Each row of a before or after table is a point. One or more steps were done to the points. Then noise was added and the rows were shuffled. The steps act on how far a point lies along the listed directions, d1 being the first. Name the steps. A step turns or swaps two directions, mirrors them in a line or flattens them onto one, adds a multiple of one to another, or multiplies one. Angles are multiples of 10 degrees, from the lower direction toward the higher: turns from -170 to 170, lines from 10 to 170 but not 90. Use the fewest steps. Two steps may share a direction if one is a turn and the other turns, adds or multiplies; they go together, in the order done. Otherwise the lowest direction goes first.

Directions:
(1): [60 -5]
(2): [ 5 60]
Before, 14 rows:
[[-11   2]
 [-32  -9]
 [ 15   0]
 [-44 -10]
 [  9 -14]
 [ 15  52]
 [  4  -6]
 [  8  27]
 [ -5 -12]
 [-33 -12]
 [ 11  26]
 [  8 -15]
 [ -1  -3]
 [-48 -10]]
After:
[[ -3  -3]
 [-64 -11]
 [ 18 -17]
 [-99  -3]
 [-21   5]
 [ 23  50]
 [  8  -4]
 [-89  -7]
 [ 29  -1]
 [-64  -4]
 [ 13  27]
 [ 17 -16]
 [-11 -12]
 [ 18  28]]
Steps: multiply d1 by 2

Directions:
(1): [-61 -37 -43  20]
(2): [ 27 -14 -53 -59]
(3): [  7  62 -48  32]
Before (11 x 4):
[[-24 -18 -63  26]
 [ 52  72 -21  43]
 [ 10  35 -84 -30]
 [-28   1 -51  -5]
 [ 16  80 -15  17]
 [-27  44 -53  44]
 [  4  49 -66   4]
 [-23 -35  11  69]
 [-35 -27 -58  15]
 [-70 -30 -11  30]
 [-79 -26 -16  25]]
After, 11 rows:
[[-32 -15 -38 -12]
 [ 10  32 -78 -32]
 [ 54  90 -35  51]
 [ 18  94 -24  24]
 [-29  31 -42  36]
 [-37 -51 -37   2]
 [-84 -56   7  11]
 [-72 -59  10  16]
 [-26 -41 -46  14]
 [  4  46 -63   2]
 [-25 -51  23  62]]
Steps: add -0.5 times d1 to d3

Directions:
(1): [-18  65 -46 -35  85  -5   9  24  24]
(2): [ 54  85   5   6 -64  -7  -3  28  33]
Before, 10 rows:
[[ 14  22  14   7 -18   2  -4  13  14]
 [  0  14  -8 -11  13   1   3  -4   5]
 [  8   9   7  -3 -14   2  -6  14   6]
 [  4  -5  10   0 -19   3   1  -2   3]
 [  4 -13   6   6 -20  -3   0  -4  -6]
 [ -2   9   0  -5  -5  -2   0   0   2]
 [-17   4 -21  -9  37   2   2  -3   6]
 [  3   9  -8  -6  11   0  -3   7   7]
 [ -1  20 -14  -4  14  -2   5   6  10]
 [  9  30  -6 -11  -2  -1   4   9  11]]
After, 10 rows:
[[  3  20  -1  -7  -8  -1   1   3   5]
 [-41  11 -44 -28  95   1   5  -1   9]
 [ 39  56  19  13 -50   0  -6  24  26]
 [ 13 -10  21   9 -44   4  -1  -4  -1]
 [  2  29 -17 -14  28  -2  -2  15  13]
 [ 10 -30  21  16 -45  -2  -3 -11 -13]
 [ 21  75 -16 -18  -2  -6   4  24  28]
 [ 23  27  10   1 -33   0  -7  20  13]
 [ -1  50 -28 -14  36  -4   7  16  22]
 [ -3  32 -21 -19  33   1   5   4  13]]
Steps: multiply d1 by 2.5; multiply d2 by 2.5

Directions:
(1): [ -6   8 -95 -24 -39  41   9  29  13 -21   0  26 -37  -9]
(2): [-17  37 -41 -34  30 -21 -24  -1 -28  38  10  44  67  36]
Before (9 x 14):
[[ 10 -18  34  20  10  11   4  -7  18 -19   9 -19 -14 -23]
 [-12  26 -65 -32   4  -2 -14  11 -12   7  10  33  16  25]
 [ -6  -4  19  11  13 -13 -10  -8   3   1  -5  -8  -1  -2]
 [  5  14   8  -7  24  -6  -6  -8  -6  14  12  21  23  -2]
 [ -2   2   9   9   4  -4  -3   3  -5  -2  -9 -15   7   5]
 [  4  -1 -47   1 -34  43   8  16  19 -24   1   1 -43 -25]
 [  6  -1  -6   5  -5  10  -1  -1  13   8 -13 -12  -6  -6]
 [  5 -15  55  18  14 -10  -4 -12   4   7 -19 -16  11   3]
 [ -3  -5  56  17  17 -19   2 -13  -3  14  15 -17  28  11]]
After:
[[  5   0 -21   1 -11  17   0   3  16   5 -14  -8 -12  -8]
 [  4 -12  32  13   5  -1  -2  -5   7   2 -19  -9   2   1]
 [ -2  -6  58  17  17 -19   2 -14  -3  15  14 -18  29  11]
 [ -7  19  17 -12  38 -37 -21 -14 -23  26  10  10  47  33]
 [ -2   3   6   7   2  -3  -3   4  -5  -2  -9 -14   6   4]
 [  1   3 -95 -11 -52  64  12  31  26 -35   1  14 -62 -30]
 [  7  11  47   2  40 -23 -10 -20 -11  23  11  10  38   1]
 [ -6  -3  11   9  10 -10 -10  -5   4   0  -5  -6  -4  -3]
 [  7 -13 -23   5 -14  35   9  12  26 -32   9  -3 -36 -28]]
Steps: add -1.5 times d2 to d1

Directions:
(1): [ 21  68 -80 -23  34 -10 -24 -55 -37  15 -73 -27 -26  47  16 -13  80  31
 -27  26]
(2): [  6 -19  69 -53  51   0  26   5 -94 -24   3 -34  34  19  -8  45  52 -89
 -13 -12]
(3): [ 13 -37   7 -11  23  73  33 -37  77  21  -6 -62 -51 -25  -4 -50  44 -31
 -23 -84]
Before, 8 rows:
[[  4 -31  47 -15   0 -13  12  26 -17  -5  30  -6  -2 -19  -3  26 -11 -38
   16 -16]
 [  3  31 -13 -27  28 -14  -5  -4 -53  -4 -24 -17   7  21 -10  19  44  -3
   -4  19]
 [  4   9 -18 -25   8   3 -11 -21 -16   6 -25 -18  -3   8   2  -8  14   5
   -5  11]
 [  2  37 -44  14  -4  -3 -13  -5  12  -2 -27   7 -13  21   3 -11   6  41
   -5  26]
 [ -6 -11   9   9 -11   5   5  -7 -10  -3  26  16  19  -5  -2  18 -26 -19
    9  10]
 [ -5  -9   0  -5  15  21  13 -11  45   5 -18 -26 -25 -18  -7 -18  18 -13
   -9 -36]
 [  2  34  12 -36  20 -34 -13   6 -95 -17 -18   3  24  24  -8  38  10 -27
  -10  31]
 [  0  34 -38 -21  27 -23  -8 -16 -57   3 -12  -3  -2  33   4  22  39  -2
   -9  46]]
After, 8 rows:
[[ -5  -9   4  -5  12  14  11   0  33  -1 -14 -18 -14 -14  -7  -9  11 -15
   -6 -26]
 [-18  -5 -30  30 -27 -12  -7  16  39  12  37  33 -11 -12  -4  -3 -49  34
   17  29]
 [ -9  14 -27  23 -27  -5 -12  19  40   8   8  17 -10 -16 -13 -11 -32  50
   17  13]
 [  2  15 -22  -3   6   4  -3 -31 -24   2  -3   1   9  14   6  15   9 -13
   -3  17]
 [ -5 -15  -2  -1 -19   6  -7   3  23   6   6   1   0 -18  -3 -14 -33  16
   11   3]
 [ -5  41 -49  21 -33 -24 -32   2  14   8 -15  34 -15  -2  -2 -12 -47  56
    5  29]
 [-11 -19  37  11 -11   6  15  35  11 -20  28  15  15  -9 -12  10 -36 -12
   11   2]
 [ 19  27 -36 -17  11 -20 -16 -20 -18  15 -28 -17 -32  12  13   4  38  12
   -1  10]]
Steps: turn d1 and d2 by -140 degrees; multiply d3 by 0.7

Directions:
(1): [ -8   0  27  12 -14  16 -29 -21  25  12  -3 -67 -17 -53   0 -46  31 -44
  13 -13 -58  42  -6  10 -27  17  -2 -23   1  46 -12   6 -23   7 -14   2
 -40  39  19 -22  12 -19  22 -43  14   6  52  48]
(2): [ 21  32  11  35  -7 -27  40 -23  33  -7  16 -16  43  71   8 -13  36  31
 -22  62 -25  -3  34 -35 -15  13  22 -39 -11 -15  35 -33 -39 -49 -15  31
 -28  24 -10  15  29 -17  -7   3 -29  -5  -6  18]
(3): [-20 -19   8  19 -11  10  14 -23 -40 -46  -3 -29  26 -25 -11  31 -21  -7
  22 -24  36  10 -15  65 -17  -8   8   3  10 -42  36 -37 -39 -37 -34   9
 -47 -56 -25 -23  35 -19 -48 -12  25  39  14  -3]
(4): [ 34 -17 -11  18  -8   4 -24 -22  11  -7 -75 -33 -11  26 -26  -3 -46 -31
  26  23  27 -29  -1 -35 -33  14  46  32  46   4  16  29  24   2  20   5
 -28 -12  49  20 -11 -34 -38 -10 -49 -27  30 -22]
(5): [  4  -1  13   5  29   4  20 -19  38  18 -30 -10  32   9 -13 -33  -7 -36
  20  22  25  30   4   7 -44 -95 -66  -4 -19  -6  28   0  39 -13 -27 -30
  13  25 -44  23 -12  12   6   0  28 -21  25 -48]
Before:
[[ -5   1  -8 -28 -11  17 -54  59 -21   2  60  31 -52 -82  53 -10  50  36
  -34 -43 -81  -4   4  11  66  94  25 -19 -35  72 -87  26 -29  62  64  20
   28  51  45 -55  -2  23  61   5  20  21 -12  70]
 [-19  27  15 -24  11 -22  10  15  20  23  67  12  -3   2  15 -16  59  21
  -42 -17 -57  38  12   4  26 -19 -38 -61 -41   1 -18 -23 -19  10 -13  17
   34  45 -35 -16  21  25  26   1  19   4  -8  32]
 [ 36 -13 -17   2  11   8 -20  -8 -19  -1 -44  11 -19  22 -26  18 -34 -13
    8  19  29 -29 -23  -6  -8   7  22  14  16  -8  10  23  28  -1  33   5
    2  -3  26  -1 -15 -13 -17 -13 -22 -14  -7 -40]
 [  7   6  -4  22  -6  14   0 -17 -43 -30  -2   0  23  -5 -25  36 -29 -15
   -4 -17  43  -3   7  39  -7 -32 -12  10   4  -7   9   0  21   7   6 -10
  -31 -39   8  -7   0 -13 -41  -4  12  -1   9 -43]
 [-19  -2   0   5   4  -3  35  -5 -20 -13  13  19  39 -17  19  37 -14   9
   -3  -2  30  22  -7  45  14 -83 -71  10 -29 -32  35 -30  -1 -28 -34  -9
   11 -33 -55  14   4   6 -24  11  59  -3  -8 -28]
 [-12  17 -16  -2  16 -27  41  36 -15  -2  31  86  14  31  27  16  12  38
  -38 -12  46 -16  12  20  24 -54 -44  -5 -44 -33  15 -25   9 -11   7 -33
   76 -18 -56  15 -12  63   7  35  44   4 -72 -65]
 [-31  25  15 -45  18   0 -48  22  47  51  52  47 -41 -61  21 -31  74  13
  -43 -50 -76  10  -2 -24  46  42 -14 -39 -41  45 -86  23  24  63  33 -23
   56  59  10 -23 -39  50  76  -9  31  -3 -18  41]
 [-10  24  21 -26  31  -7  19  26  60  37  54  42  -5 -23  20 -44  38 -12
  -14   9 -48  41   4   0  14 -43 -64 -39 -55  61 -28  13  23  41 -17 -24
   42  65 -49   4 -10  40  86   0  40  -8   1  10]
 [ -9  -4  -7 -11 -23  30 -19  -9 -41 -14 -10 -12 -34 -46  -8  27 -43 -11
    7 -29  14  -5 -15  11  24  36  22  42  26   4  -5  18  -9  22   5   3
    5 -44  34 -12 -14 -13 -24 -10  10  12 -14  -3]
 [  3 -14   3  -9   8   7   5  -9 -43 -27 -34   7   4 -27 -33  13 -50 -31
   17 -33  42   1 -21   7 -26 -26  -9  31  17 -12  14  -3  33  17   0 -39
    2 -24   6  -3 -29  -2 -31  13  31  -9  10 -54]
 [ -7  -8   7 -10  49  -3  69   4  19   1  24  44  51  51  -1  10 -10  20
  -14  11  55  12  39  28  -3 -88 -66 -31 -31 -67  33 -70   8 -44 -36 -12
   32 -24 -82  23  17  30  -6  17  42  17 -29 -57]
 [ -9  19  22 -15  33 -24  40   4  13  -5  28  37  73  55  -2  11  15  42
  -21  20  20  -6  24   5   2 -66 -37 -38 -32 -47  30 -36 -22 -31 -14  -6
    7   5 -73  13   7  19  -2  22  13 -15 -43 -34]]
After:
[[ 17 -12  31  41  25  22  12 -41  45 -20 -46 -62  61 -34   2 -58   7 -52
   36  31   7  51  17  55 -82 -94 -59 -30 -39  10  47 -18  -3 -36 -29  -8
  -40  53 -47 -12  26  -9  -9 -17  57   0  79 -31]
 [ 12 -11  -5  -7  14  15 -18  -2 -25   3  -9  11 -20 -18 -15  11  -8 -15
    4  -6   7   0 -31  27   1  -3  -8  -4  -6   1  -3  10  14   3  16  -3
    7   7   2 -20  -7   3   6 -21  16   5  -7 -20]
 [ -8  -7  -9 -42  10  -9 -18  34 -40 -16   9  57   5  19  -7  51 -28  47
  -16 -29  31 -53  -2  -5  46  21  32  13  14 -27 -17   7 -10  23  40   1
   14 -38   2  -3 -15   9 -17  23 -22 -11 -57 -19]
 [  0 -29 -30 -45   9  10 -17  50 -35  -2  19  63 -53   7   5  47 -37  36
  -23 -47  23 -50  14 -11  67  68  43  20  28 -16 -50  -8  10  36  48  10
   39 -54  40  -3 -10  13  -3  12 -21  19 -50   0]
 [  1   4   3   0   1 -21  10 -12   0 -13   4 -12  10  30 -12  14   1   7
  -13  -4   3   8   8   8  -4 -17   7 -29   3 -35  23 -25 -18 -15 -13  28
   -6  -8 -16  -6  31 -10 -42   0 -13   3   8  -3]
 [ -2  18  14  -8  -2  28 -10 -19  25  28 -12 -29 -19 -38  -3 -34  -5 -37
    5   4 -23  34   1 -14  -7 -22 -36  12  -5  37  -6  27  16  23 -11 -16
   22  29   9   7 -27   1  22 -19  27 -18  11  -7]
 [  2   0 -22 -17 -24  -3 -30  28 -26   9  12  28 -41 -26  28  37 -10  22
  -24 -16 -28 -22 -10 -24  63  39  10  33   6  31 -34  26   7  37  36  12
   23 -14  46   8 -23  -6   4   6  -5 -23 -21  26]
 [ 14  22  -6   1  -8  11 -27  10 -19   8  23  15 -16 -12  -6   8   7  -6
  -29 -17 -16  -5  14  -7  22  10  -7   1  -5  44 -41  31  33  47  38 -11
    0  12  43  -6 -22   1  12  -4  -3 -20  -2  -8]
 [-16 -22 -24  -9 -11   3 -30  33 -53 -16 -15  41 -48 -42   8  28 -32  -6
   -5 -69  46 -28 -24  38  24  13  14  37  12  -2 -15  14  11  30  34 -29
   40 -52  18 -13 -20  31 -18   1  27  14 -33 -38]
 [-10  -8  14  22 -18  -2  19 -17 -12 -54  19 -18  12 -21  -5  25 -16  -5
   16  -5   3   5 -11  52  -4  37  46 -16   9   1  27 -28 -56 -16 -32  28
  -65 -43 -14 -28  50 -29 -24 -22   4  42  19  29]
 [ -2   2   8 -19 -10   7 -22   8 -33  -4   7   1 -33 -51 -11  -9  -2 -19
   -8 -44 -34   7 -16 -19   5  43  15   9  11  38 -33  11   9  47  21 -23
    4  17  42 -21 -30   0  15  -1  20  -6   6  11]
 [-27  -5  40  31   7  10  -4 -70  33 -29 -28 -59  46 -48 -25 -14  17 -40
   24 -25  10  34  -8  60 -60 -29  -3 -39  -7 -38  36 -42 -28 -42 -48  -8
  -67 -15 -37 -27  26 -15 -42 -44  46  30  55  -3]]
Steps: turn d1 and d2 by 60 degrees; turn d3 and d5 by -170 degrees; multiply d4 by 0
